Every row gives one point. A path goes straight from each point to the next, and from the last back to the first. The post is the endless flat space through its rows: a point in 2 columns, a line in 3, a plane in 4, and so on, so that a path can go around it. Count how often the path circles the post. Going back the other way cancels.

Post, one row:
[[ 0 -8]]
Path, 21 rows:
[[ 16   4]
 [ 20 -18]
 [-18 -49]
 [-12 -28]
 [-52  -3]
 [ -7   7]
 [ 40  -6]
 [ 24 -35]
 [-30 -21]
 [-60 -10]
 [ 16 -32]
 [ 15 -13]
 [  9  11]
 [ 32  18]
 [ 24 -15]
 [ -7 -53]
 [-24   0]
 [ -1   8]
 [  1   7]
 [  4  11]
 [-17   2]]
Times around: 2

Post:
[[  3   8  11 -29]
 [  9  10 -10  -9]
 [ 13  -5  -4  20]]
Path:
[[ -2  13  29 -33]
 [  2   9   4  -3]
 [ -5   3 -14  -8]
 [ 10   3 -26 -16]
 [ 22  14 -22 -22]
 [ 17  41 -18 -38]
 [  3  20  24  -3]
 [ -3  18 -60  13]
 [ -3  13  -4  -8]
 [  5  21  -8  26]
 [ 21  22  -8 -19]
 [ 21  15 -33 -20]
 [  7 -10 -23  -8]
 [ -1  -8   8 -14]
 [  2  -7   1 -43]
 [ 13   0  12 -15]
 [ 17  28   8  -8]
 [ 14   2  27  23]
 [ 33   1  18   4]
 [ 14  -9   7 -24]
 [  9 -11 -32  -2]
 [-10   0  16 -11]]
Times around: 0

Post, 7 rows:
[[-11  17  -2   1 -19  12 -23   8]
 [-10 -22   5  21   0  25   3   6]
 [ -2  -2   2 -12   7  13 -24   3]
 [-32   8  24   1  12 -21   7 -13]
 [ 28 -35   6 -18   4  14  18   0]
 [  1  -6 -27  15  -6  28   7   7]
 [  4  13  26 -10   3  -5 -24 -29]]
Path, 24 rows:
[[-18   9  22 -18  24 -13 -27 -35]
 [ -7  17   5 -26  25   8 -31 -20]
 [ 22   6   6   7   6  38 -28 -17]
 [ -8 -15  14  -2  30 -18  11  13]
 [-15 -41  16  45  13  13  43  31]
 [ -3  19   9   5   5 -19 -19 -31]
 [  2  50 -32 -18 -26  -2 -34 -24]
 [-14 -22   1  23  46  15  20 -60]
 [-28   0   9   0  28  24  11  -2]
 [ -4  -9  18  43 -23  40  -4  18]
 [  2 -14   5 -18  20 -19 -14  25]
 [ 22 -13 -30 -10 -13  -2   5 -14]
 [ 12  21 -39  -2 -50  27  -6 -12]
 [-12  -5   7  23   2  24   5 -10]
 [ -3   7  -9  -9  17  16  13  28]
 [ -4 -13  13  32  20  -2  25  -7]
 [ 29  14 -24 -32 -29   4 -20  22]
 [  1 -23 -24  21  -5  10  -8  -7]
 [ 11  12  -3 -35 -23  11 -36 -18]
 [ 25  26  -3  -9   2  13  -5 -52]
 [  3 -20 -13 -10  -1  39  22  43]
 [ -1  40   7 -12 -17 -20 -30   7]
 [  6   0   8 -12   8 -29 -12 -27]
 [-46   7  11  11  30   3 -34 -17]]
Times around: 4

Post (10 x 11):
[[ 29  -3   7 -11  -2   6 -12  37 -13   3 -15]
 [ -1  10  -2   1  -4  14 -13  12  -5 -10   4]
 [  5 -14 -33  11  -6 -13  18   8  -2 -12  28]
 [-13  -3   6  19  25   9   9 -11  25  -3   1]
 [ -4  -3  41  -7 -14 -23  36 -16 -18   4  15]
 [  3   7  -9  24 -11   9 -14  -3  10 -12  12]
 [ 25 -15  -8  -8  13  16 -23 -19  11 -11 -25]
 [-19  20  17  17   7 -11  15 -36   9  20  28]
 [ 17   1   4 -10 -18  17   4  24   8  -4   5]
 [ -5  19   6  -7 -25   6 -14   9   7  -4 -28]]
Path, 26 rows:
[[ -7  17   7  14   7  15  -2  15  14  -6  -9]
 [ 38  20  -2  -6  13  12 -32 -22  -8  -7 -11]
 [ 24   4  -6  56  -8   6 -19   6   7  -6  20]
 [  4 -15  13  22 -31  14  17 -27  49  -8   8]
 [-24  -6  10   2  34  -6   3  59  -6   5  -5]
 [ 15  17 -15  -8 -14   4 -21   7  23 -15 -23]
 [  5 -12 -10  20  21  39  15  20  33 -17  20]
 [-10   6  -7  26 -13  -2   7  29  -3   6  15]
 [  4 -23  -1  39  17   8   1   7  26  -7  21]
 [ 20 -16  -6  -2   1  16  -1  -2  33 -22 -13]
 [ 11  27   4  17  -1  10   1  12  32  -5   8]
 [  6   1 -28 -15   1  36 -38 -20 -19 -31  -5]
 [  0 -26 -19   4 -24  -8  20  -2  16  -7 -19]
 [ 17 -60   5 -19  13   4  13  45 -15 -43 -24]
 [ -4  -7 -43 -10 -16 -22  -2   1 -15 -15   4]
 [ 15   9  21 -29  -7  17 -28  25 -28 -25 -27]
 [ -5   8  -1  20   7   6  11 -11   3  -9  33]
 [ 14 -14 -32  -2   2  11   1 -12   7  -9   8]
 [ 31 -11   6  39  20  27 -24  17  23  25   3]
 [ 14  -5  11  14  -8  21 -25 -26  32   0 -14]
 [ 19  38  19 -27 -26 -32 -25 -45 -14  25  -3]
 [ -2   8  -6   8 -37 -30  36  -7   6 -14  16]
 [ 28 -30  10  -5  42  36  -3  23 -12 -12 -27]
 [ 12  14  22  14 -20 -14 -17 -20  -8  35   3]
 [  5   5  25 -29  -9 -18 -19  19 -38  13 -30]
 [  3  -4   8  14  26  -7  10  12   5 -16  18]]
Times around: 5
